Each row is a point. Each copy is the shape, with its points in the same order, turned, moved and blurred by noise. Is it also mirrored, or only turned?

Shape:
[[+0.77, -1.02, -0.42],
[-0.44, -0.14, +1.30],
[-1.13, -1.00, -0.39],
[+0.77, +2.54, -0.01],
[-4.32, +2.36, +0.16],
[+0.70, -0.69, +4.92],
[-1.73, +0.12, -0.57],
[+0.19, +0.67, +0.33],
[-0.76, +0.36, -0.38]]
Copy 1:
[[+0.48, -0.47, +0.90],
[-1.31, -0.08, -0.37],
[-1.30, +0.65, +1.86],
[+0.04, +1.73, -1.72],
[-4.07, +3.89, +0.01],
[-2.27, -3.32, -2.16],
[-1.70, +1.57, +1.21],
[-0.32, +0.90, -0.64],
[-0.79, +1.54, +0.40]]
Copy 1 is: mirrored
Copy 2:
[[+1.14, +0.11, +0.66],
[-0.60, +0.08, -0.55],
[-0.35, +0.25, +1.38],
[+0.71, +2.87, -1.13],
[-3.69, +3.23, +0.58],
[-0.40, -2.27, -3.61],
[-1.22, +1.16, +1.08],
[+0.79, +1.22, -0.72],
[+0.02, +1.54, +0.46]]
Copy 2 is: mirrored

Shape:
[[+1.12, +0.16, +2.02, -0.02, -0.61, -1.44],
[-4.89, -0.53, -0.18, -2.11, -1.63, +0.58],
[-1.90, -0.33, -0.88, -2.23, -0.58, +0.95],
[+0.94, +1.14, -0.63, +0.23, +1.15, -1.35],
[+2.01, +1.10, +2.59, +1.54, +1.47, -0.32],
[+3.08, -1.56, +1.70, +2.00, +2.17, -0.56],
[+1.10, +0.88, +0.39, +1.60, +1.05, +1.12],
[-2.61, +0.02, +0.98, -3.07, +1.26, +0.26],
[-2.77, -1.02, -1.56, -1.05, +0.86, -0.38],
[-0.69, -0.18, -0.82, -2.50, -1.01, +1.18]]
Copy 1:
[[-1.03, +0.78, +0.69, -0.20, +0.57, +0.53],
[+1.04, +0.51, -5.48, -1.13, -1.21, +0.13],
[+2.32, +1.03, -2.71, -1.05, -0.29, -0.40],
[+0.32, +1.45, +0.55, +1.62, +1.38, -2.00],
[-0.79, -1.13, +1.98, +0.35, +2.57, -0.46],
[-1.13, -1.04, +3.43, -1.39, +1.11, -2.72],
[+1.37, -1.30, +1.26, +0.34, +1.22, -1.42],
[+0.94, +1.42, -3.54, -1.96, +2.30, -0.47],
[+1.28, +1.19, -3.22, -1.05, -0.55, -2.68],
[+2.59, +1.55, -1.62, -1.44, -0.41, +0.27]]
Copy 1 is: only turned
Copy 2:
[[+0.24, +0.12, +0.78, +2.33, -2.17, -0.75],
[-3.67, -0.59, +0.01, -3.15, -3.05, +0.96],
[-2.06, +0.31, +0.91, -2.26, -1.06, -0.51],
[-0.85, +1.08, +1.17, +2.51, +0.64, +0.52],
[+2.19, -0.71, +0.79, +3.09, -0.40, +0.49],
[+1.18, -1.90, -0.62, +3.98, +1.26, -1.68],
[+1.69, -0.20, -0.06, +1.21, +0.82, +0.56],
[-2.34, -1.77, +2.44, -1.07, -1.33, -0.03],
[-3.61, -0.76, -0.07, -1.12, -0.13, +0.33],
[-1.09, +0.67, +1.05, -2.25, -0.77, -1.23]]
Copy 2 is: only turned

Shape:
[[-0.91, -0.54, -1.18, +0.91, -0.50, +0.46, -1.38, -0.61, -1.83],
[-2.00, -0.31, -1.97, -1.03, +3.37, -1.91, +0.13, +1.87, -0.98],
[+0.66, -1.87, -0.62, -2.00, -3.48, +0.90, -0.37, +0.71, -0.61],
[-2.58, +2.55, -1.44, -0.52, +1.72, +0.19, -1.47, +3.05, +0.39],
[-2.41, +0.43, -3.02, -0.62, +1.07, -0.51, -0.52, +1.94, +0.81],
[-2.57, +1.30, -1.01, +1.52, +0.55, -0.79, -0.73, +3.18, +0.75],
[-0.31, +1.65, -0.75, +0.68, +0.36, -2.37, -0.96, +0.10, +2.93],
[+2.02, -1.73, +1.19, -1.43, -2.23, +1.02, -0.18, -2.30, +0.82],
[+2.72, -1.47, -1.23, +1.85, -3.70, +0.41, +0.12, +0.73, -0.10],
[-0.30, -1.47, +1.95, -1.80, -1.25, -0.96, +2.46, -0.17, +0.59],
[+2.37, +1.25, +1.76, -1.50, -0.40, -1.74, -0.82, +0.35, +1.14],
[+0.68, -0.67, +0.68, +0.29, -2.96, +0.51, -0.49, +0.13, +1.64],
[-2.04, -0.36, +0.14, -0.62, +1.02, +1.39, -0.17, +2.18, -1.43],
[+0.75, -1.76, -2.20, +0.52, -0.51, +3.29, +1.29, +0.86, -0.60],
[+2.22, -4.16, +1.37, -0.81, -0.79, -0.58, -0.96, -0.49, +1.73]]
Copy 1:
[[-0.72, +1.96, -0.05, -0.80, +2.50, +0.09, -0.20, +2.38, -0.01],
[+2.02, +0.32, -0.27, -4.08, -0.53, -0.81, -1.60, +2.34, +1.98],
[+0.97, +0.43, -0.87, +2.25, -0.54, +1.29, -0.08, +1.65, -2.30],
[+2.40, +4.09, -0.10, -2.94, -0.20, -2.30, -0.54, -0.02, +0.97],
[+1.46, +2.70, -0.96, -2.66, -1.52, -0.10, -0.39, +1.35, +1.52],
[+0.80, +2.91, -0.99, -2.39, -0.56, -3.13, +0.46, +1.02, +1.17],
[+0.48, +1.95, -2.58, -0.29, -0.33, -1.01, +0.89, -0.69, +4.06],
[-0.71, -0.46, +0.68, +3.95, +0.49, +2.44, -0.42, +0.78, +0.59],
[+0.10, +0.21, -2.17, +2.42, +1.08, +0.70, +3.32, +2.27, -1.57],
[-0.69, -2.70, +0.02, +1.05, -1.62, +0.07, -0.85, -0.46, +0.06],
[+2.27, -0.25, -1.08, +2.29, +0.51, -0.60, -0.11, -0.42, +2.54],
[-0.55, +1.26, -0.93, +3.00, -0.71, -0.41, +1.16, +0.45, -0.10],
[+1.33, +1.00, +2.18, -1.78, +0.23, -1.56, -1.19, +1.60, -0.80],
[+1.21, +0.82, +1.63, -0.41, -0.55, +1.85, +2.65, +2.39, -1.80],
[+0.18, -0.92, +0.10, +3.51, -0.95, +0.44, -0.09, +3.29, +2.00]]
Copy 1 is: only turned
Copy 2:
[[-2.36, -1.15, -1.36, -0.42, -0.36, -0.51, -0.76, -1.44, +1.24],
[-0.96, -0.59, -2.15, +0.06, +1.00, -0.20, -5.68, +0.36, -0.53],
[+0.83, +0.35, -0.96, -4.26, +0.65, -0.01, +0.19, -2.01, +1.47],
[-0.66, -0.43, -4.95, +2.02, +1.62, +2.57, -2.77, +0.23, +0.82],
[-0.96, -0.58, -3.90, -0.61, +1.89, +0.54, -3.86, +0.77, +1.66],
[-0.38, -0.48, -4.17, +1.12, +0.00, +0.87, -2.55, +1.81, +0.77],
[+0.87, +0.94, -0.83, +1.65, +0.73, +0.32, -1.80, +2.76, +1.67],
[-0.32, +1.14, +1.79, -2.55, +1.87, -0.45, +1.51, -0.92, +0.92],
[+2.60, -2.30, -0.28, -1.67, -0.55, -1.48, +1.42, -0.53, +0.93],
[-0.15, +2.54, -0.56, -2.53, +2.18, -1.84, -0.85, +0.44, -1.39],
[+1.82, +2.11, +0.96, +1.16, +0.83, +1.09, -0.56, -0.47, -0.36],
[+0.75, +0.22, -0.41, -2.10, +0.29, +0.09, +1.97, +1.21, +0.89],
[-1.77, -0.69, -3.37, -0.97, +0.66, +0.81, -1.85, -0.79, -1.24],
[-0.39, -3.45, -1.94, -2.34, +2.72, -1.01, +0.04, -0.68, +0.04],
[+0.57, +0.47, +2.81, -3.72, +0.03, +0.38, -0.48, +1.05, -0.70]]
Copy 2 is: only turned

Shape:
[[+1.14, -1.75, +2.41, -1.63, -1.22, +1.00, -3.10, -0.23, -0.38, +0.29, +0.94],
[-1.37, -2.01, +1.22, -0.73, +0.82, +0.97, -2.88, -0.03, +2.07, -0.55, +0.67],
[-1.06, -2.23, +0.00, -1.43, -1.31, +1.02, -1.45, +1.47, +2.01, +0.74, +1.76],
[+0.68, +3.47, -2.72, +0.25, -0.18, -3.96, -0.51, -0.50, -1.70, -1.09, +0.99],
[+0.94, -2.84, +0.86, +1.72, +0.83, +0.70, -2.82, +0.87, +0.76, +0.87, +0.80],
[+0.70, +0.35, -0.55, +0.20, -0.40, -1.46, +1.46, +0.42, -2.35, -2.27, +2.37],
[+0.71, -0.43, +1.08, +0.33, +0.62, +1.48, -0.69, -0.31, +1.48, +1.68, +1.96],
[+0.50, -1.13, +1.25, -0.22, -0.70, +1.94, -0.17, +0.00, +1.43, +0.58, -0.18],
[-0.42, +0.07, -2.19, +0.12, +0.71, +0.87, +0.52, +0.54, -2.77, -2.30, -0.32],
[+1.70, +1.41, -4.11, -1.70, +1.06, -2.46, +0.44, +0.33, -3.49, +0.35, +1.46],
[-1.86, -2.58, +2.58, -0.22, -0.21, +0.66, -0.62, +0.32, +0.14, +1.83, -1.25],
[-1.31, +2.35, -2.08, +0.88, -0.40, -0.56, -0.18, +1.39, -4.30, -0.27, +2.28],
[-0.81, -3.44, -0.17, +0.98, -1.67, +0.27, -0.63, -1.04, -0.08, +0.46, +0.97],
[+0.19, +0.28, -0.80, -0.20, +1.02, -2.48, +0.98, +2.46, -2.31, -1.00, +1.47],
[+2.16, +2.26, -2.84, +0.34, -1.52, -2.10, -0.52, +2.45, -1.66, -0.68, +0.26]]
Copy 1:
[[-1.19, -1.36, +0.52, -1.14, -0.45, +0.06, +0.57, +0.75, -3.13, -2.87, +1.68],
[-0.79, +1.29, +0.15, -1.55, -1.68, +0.72, -1.52, +0.61, -0.55, -2.60, +2.28],
[-1.76, +2.17, +1.38, +0.15, -1.18, -0.09, +0.06, +2.21, -1.38, -1.41, +2.48],
[+0.38, -2.25, +2.36, +0.85, -1.86, +1.65, +0.80, +0.16, +1.69, +2.64, -3.78],
[+1.97, +0.09, +0.18, -0.84, -0.25, -0.07, -0.67, +3.04, -0.90, -3.03, +1.94],
[-0.20, -1.13, +1.40, +0.86, +1.80, -0.63, -0.74, -0.29, -0.15, +2.15, -1.57],
[-0.65, +1.34, +0.38, +0.48, +0.67, +0.85, +1.07, +1.76, +0.01, -3.00, +0.36],
[-0.62, +1.20, -1.28, +0.80, -0.22, +0.45, +1.10, +1.04, -1.20, -1.40, +1.96],
[+0.45, -1.24, -0.03, +0.89, +1.02, +2.40, -1.61, +0.35, +0.01, +3.00, +0.61],
[+0.87, -0.91, +3.83, +0.48, +0.86, +3.29, +1.17, +1.10, -0.51, +3.68, -2.56],
[-0.33, +0.55, -0.62, -2.13, -0.17, -0.21, +1.90, +1.67, -0.05, -1.07, +3.97],
[-1.41, -3.35, +2.25, +1.12, +1.67, +1.29, -0.29, +2.64, +1.52, +2.57, -0.84],
[+0.98, -0.23, +1.76, +1.03, -0.21, -0.87, +0.36, +0.73, -0.16, -1.02, +3.41],
[-0.03, -0.21, +1.50, -1.18, +1.22, -0.13, -0.32, +1.87, +0.41, +3.17, -1.86],
[+0.33, -1.58, +1.11, +1.66, -1.54, +0.98, +0.61, +2.72, -1.01, +2.97, -2.82]]
Copy 1 is: only turned
Copy 2:
[[-0.53, +0.54, +2.71, -2.34, -0.06, +2.60, -1.37, +0.74, -1.20, +1.11, +1.92],
[+0.79, -0.36, +2.03, -0.81, -1.92, +0.77, -2.72, +1.36, -0.57, +1.72, -0.33],
[+2.13, -1.23, +0.71, -1.82, +0.47, +1.20, -2.24, +0.40, -0.01, +2.52, +1.23],
[-1.18, +2.16, -3.88, -1.04, -3.20, -1.43, +1.44, -1.55, +0.57, +1.20, +2.78],
[+0.26, +0.22, +2.51, -0.78, +0.48, -0.61, -2.97, -0.10, -0.34, -0.45, +0.72],
[-3.00, +1.24, -3.33, -1.03, +0.27, +0.41, -1.13, -1.56, +0.18, +2.01, +0.89],
[+1.79, +0.65, +0.64, +0.04, +0.58, +1.51, -1.31, -0.22, -0.72, +0.01, +0.14],
[+0.77, -0.66, +1.08, -0.31, +1.19, +2.15, -0.26, +1.01, +0.60, +0.85, +0.07],
[-3.36, -1.85, -2.90, -0.75, -1.22, +0.40, -1.17, -0.46, +0.67, +0.26, +0.91],
[-1.93, +0.08, -4.72, -2.96, -1.42, -1.18, +0.54, -1.88, -1.47, -0.51, +2.95],
[-0.52, -2.05, +3.22, +0.13, +1.13, +0.56, -0.15, +0.12, -1.45, +2.71, -0.14],
[-2.40, -0.57, -3.75, +0.57, -1.90, +0.23, -1.25, -3.45, -0.27, +1.19, +3.57],
[-0.30, -1.14, +1.76, -2.53, +0.74, +0.30, -1.39, -2.13, +0.95, +1.60, -0.66],
[-2.52, +0.44, -3.43, -0.48, +0.53, -1.45, -1.26, -0.58, -1.36, +2.09, +2.08],
[-1.05, +0.71, -3.29, -1.11, -0.46, -1.32, +0.35, -0.58, +1.61, +0.51, +4.97]]
Copy 2 is: only turned
Copy 3:
[[-0.02, -0.32, -2.18, -1.23, +0.08, -0.98, -1.28, +0.69, +0.81, -1.36, -3.51],
[+0.65, +0.44, +1.32, -1.36, +0.68, +0.69, -1.28, +1.98, +1.73, -0.27, -3.19],
[-2.00, +0.00, -0.19, -0.99, -0.29, +2.06, -0.31, +1.48, +2.44, -0.43, -2.62],
[+2.03, -1.29, -0.64, -0.82, -4.96, +1.45, +0.08, +0.06, -2.83, +0.94, +2.25],
[-0.76, -1.03, -0.49, -1.89, +1.43, +0.84, -3.51, +2.37, +0.27, -0.05, -1.85],
[+0.37, -1.95, -1.32, -0.90, -0.80, +1.74, +1.85, -0.53, -2.96, +0.87, +0.28],
[-1.26, +0.20, +0.63, -1.29, +0.37, +1.42, -2.08, +0.41, -0.42, -2.51, -1.46],
[-0.87, +0.27, -0.05, -0.74, +1.30, +0.72, -1.44, -0.82, +1.38, -1.04, -0.93],
[+2.64, -0.11, -1.93, -0.13, +0.67, +3.11, +0.57, +0.05, -0.95, +1.32, +1.11],
[+1.06, +0.63, -3.47, -1.99, -3.40, +2.97, +1.07, +1.33, -2.97, -0.02, +2.61],
[-0.29, +1.08, -0.40, -3.07, +1.22, +1.42, -2.46, -1.38, +1.55, +0.64, -3.07],
[+1.90, -1.32, -2.62, +0.31, -2.57, +4.88, -0.30, -0.70, -2.94, +0.76, -0.37],
[-0.21, -2.43, -0.85, -3.11, +0.72, +2.18, -1.01, +0.03, +1.89, -0.20, -1.38],
[-0.25, +0.08, -1.59, -1.23, -1.50, +2.51, +0.69, +0.33, -3.26, +2.40, -0.01],
[-0.17, -0.79, -2.76, +0.96, -3.51, +1.35, -0.76, +0.36, -1.72, +1.78, +2.33]]
Copy 3 is: mirrored
Copy 4:
[[-0.56, +1.57, -0.50, -1.11, -2.50, -0.09, +2.56, -1.66, +1.85, -0.44, +0.84],
[+0.75, -0.77, -0.82, -1.71, +0.06, -0.07, +1.79, -1.65, +3.14, -1.49, -0.61],
[-0.23, -1.76, -2.49, -1.70, -0.38, -0.85, +3.06, -2.46, +0.68, -1.13, -0.30],
[+3.52, +0.31, -2.13, +3.46, -1.73, -2.18, -3.02, -1.80, -1.87, +0.19, +0.22],
[+0.24, -0.90, -0.07, -2.03, -2.75, +0.00, +1.44, -0.23, +1.38, -1.38, -2.22],
[-0.95, +0.32, -1.03, +2.04, -1.05, -2.84, -1.93, -1.33, -1.80, -1.37, +0.60],
[-0.48, -1.79, -1.27, -0.89, -1.34, +0.24, +1.26, +0.49, +1.02, +0.71, +0.20],
[-0.88, -0.86, -0.92, -1.79, -0.59, +1.64, +1.11, -1.39, +0.19, -0.08, +0.32],
[+0.17, +1.98, -1.18, -0.15, +1.16, -1.58, -1.99, -0.79, -2.27, -1.52, -1.07],
[+2.11, +1.70, -2.61, +3.90, -0.78, -2.62, -0.35, +0.15, -3.63, +0.06, -1.14],
[-0.14, -0.70, +2.01, -2.05, +0.04, +0.45, +2.51, -2.65, +0.33, +0.46, -0.73],
[+1.35, +1.14, -1.55, -0.17, -0.77, -4.94, -2.12, -0.69, -2.88, +0.85, -0.01],
[-1.82, -0.53, -0.68, -0.85, -1.31, -0.64, +0.85, -3.17, +0.66, +0.17, -2.64],
[+1.06, -0.41, -0.02, +1.80, -0.82, -3.12, -0.53, -0.72, -2.94, -2.04, +0.10],
[+2.67, +0.55, -2.77, +1.02, -2.92, -1.42, -1.52, -1.61, -3.96, -1.39, +0.30]]
Copy 4 is: mirrored
